Each row of a before or after table is a point. One or more steps were done to the points. Then noise was added and the rows were shuffled. The steps act on how far a point lies along the listed directions, d1 being the first. What was done? A step turns or swaps two directions, mirrors them in a line or flattens them onto one, adds a multiple of one to another, or multiplies one. Angles are multiples of 10 degrees, from the lower direction toward the higher: turns from -170 to 170, lines from 10 to 170 but not 90. Use the fewest steps. Two steps may share a direction if one is a turn and the other turns, adds or multiplies; they go together, in the order done. Otherwise the lowest direction goes first.
(in the rows, 128 means zero)

Directions:
(1): [163 103  76]
(2): [106  66 144]
(3): [182 119 168]
Before, 13 rows:
[[128  93 121]
 [119 114 113]
 [163 116 111]
 [155 123 141]
 [138  98 143]
 [121 116 159]
 [119 121  92]
 [114 111  79]
 [100  90 115]
 [134 125 151]
 [149 128 125]
 [112 133 154]
 [119  79 143]]
After:
[[127 120  96]
 [ 79 129 157]
 [102  55 123]
 [135  71 131]
 [ 87   2 149]
 [ 82  62 139]
 [141 102 121]
 [101 140  92]
 [106 108 142]
 [ 79  43 171]
 [ 98 143 145]
 [125 143 110]
 [151 108 138]]
Steps: turn d1 and d3 by -110 degrees; multiply d2 by 2.5

Directions:
(1): [ 84 171 173 145]
(2): [118 181  74 110]
(3): [188 164 158 111]
(4): [151 139 111 200]
Before (9 x 4):
[[157  80 155 112]
 [219 139 224 142]
 [165 130 210 101]
 [104 118 111 191]
 [160 136 204 106]
 [106 125  92 196]
 [123 112  95 141]
 [120  64 179 127]
 [161 130 126 166]]
After, 9 rows:
[[118  96 125 146]
 [ 82 118 108 141]
 [126 129 150 133]
 [148 208 213 106]
 [ 84 150 174 158]
 [138 196 176 119]
 [116 126 188 144]
 [150 188 178 121]
 [ 82  97  94 149]]
Steps: turn d1 and d2 by 80 degrees; flatten d3 and d4 onto the line at 170 degrees

Directions:
(1): [131  46 112  98  92 126]
(2): [103 109  64 169 166  98]
(3): [ 42 132 131  98 134 156]
(4): [116  87 182 187 146 151]
(5): [102 147 124 171  51 109]
(6): [146 134  86 146 116 209]
Before:
[[143 142 145 119  72 134]
 [144 151 127 126 148 160]
 [123 171 116 114  94 121]
 [173 132 127 154 132 139]
 [108 141 105  88 156 128]
 [151 130 158  94 109 160]
 [137 164 100 139 130 126]
 [125 125 111 124 128 106]
 [162 168 134 145  96 114]
 [ 93 151 119 143 101 122]
 [ 96 108 130 140 110 118]
 [135 177 127 132 124 121]
 [126 129 171 121 168 112]]
After (13 x 6):
[[100 178 110 151  76  89]
 [205 113 112  67 167 141]
 [171 111 147  55 181 177]
 [150 141 145 120 130  88]
 [119 130 103 136 113 127]
 [168 137  95  93 169 108]
 [173 145 108  70 177 149]
 [168  91 129 107 139 104]
 [176 147 112 102 142 119]
 [157 139 114  96 218 170]
 [104 165 131 213   8 105]
 [110 111 126 132 168 169]
 [131 135 175  96 103 133]]
Steps: turn d1 and d3 by 60 degrees; add 0.5 times d3 to d4; turn d5 and d6 by 140 degrees; multiply d5 by 3

Directions:
(1): [167 113 102 169 191  71 145 103]
(2): [ 68 101  72 172 100 137 116  84]
(3): [105 104 190 173 169 180 156 117]
(4): [153 124 136 127  71 120 213  95]
(5): [129  54 177 121 100  81  93 121]
(6): [204 105 110 160 104 182  95 127]
Before, 8 rows:
[[ 74  83 153 144  99  81 149  90]
 [187 126  95 164 163 120  92 117]
 [ 59 107 139  90 119  51 156 131]
 [133 134  77 133 141 169 103 139]
 [154 159  95 158 146 161 119 158]
 [ 73 125 168 119 137  85 188  97]
 [178  77 185 109  98 128 120 135]
 [101 127 109 134 197 162  98 146]]
After:
[[160  97 105 141  59 211  82 149]
 [139 156 127 128 199  66 146 127]
 [154  84 116 170  76 172  93  94]
 [135 120 144 144 193  28 151 141]
 [118 118 130 113 193  70 127 138]
 [168 106 165 102 211  88 117 163]
 [ 94 185 126  87  56 227 176 150]
 [101 130  91 157  61 234  76 131]]
Steps: add -1.5 times d5 to d1; turn d5 and d6 by 150 degrees; turn d2 and d4 by -60 degrees; multiply d2 by 1.3; multiply d3 by 0.4
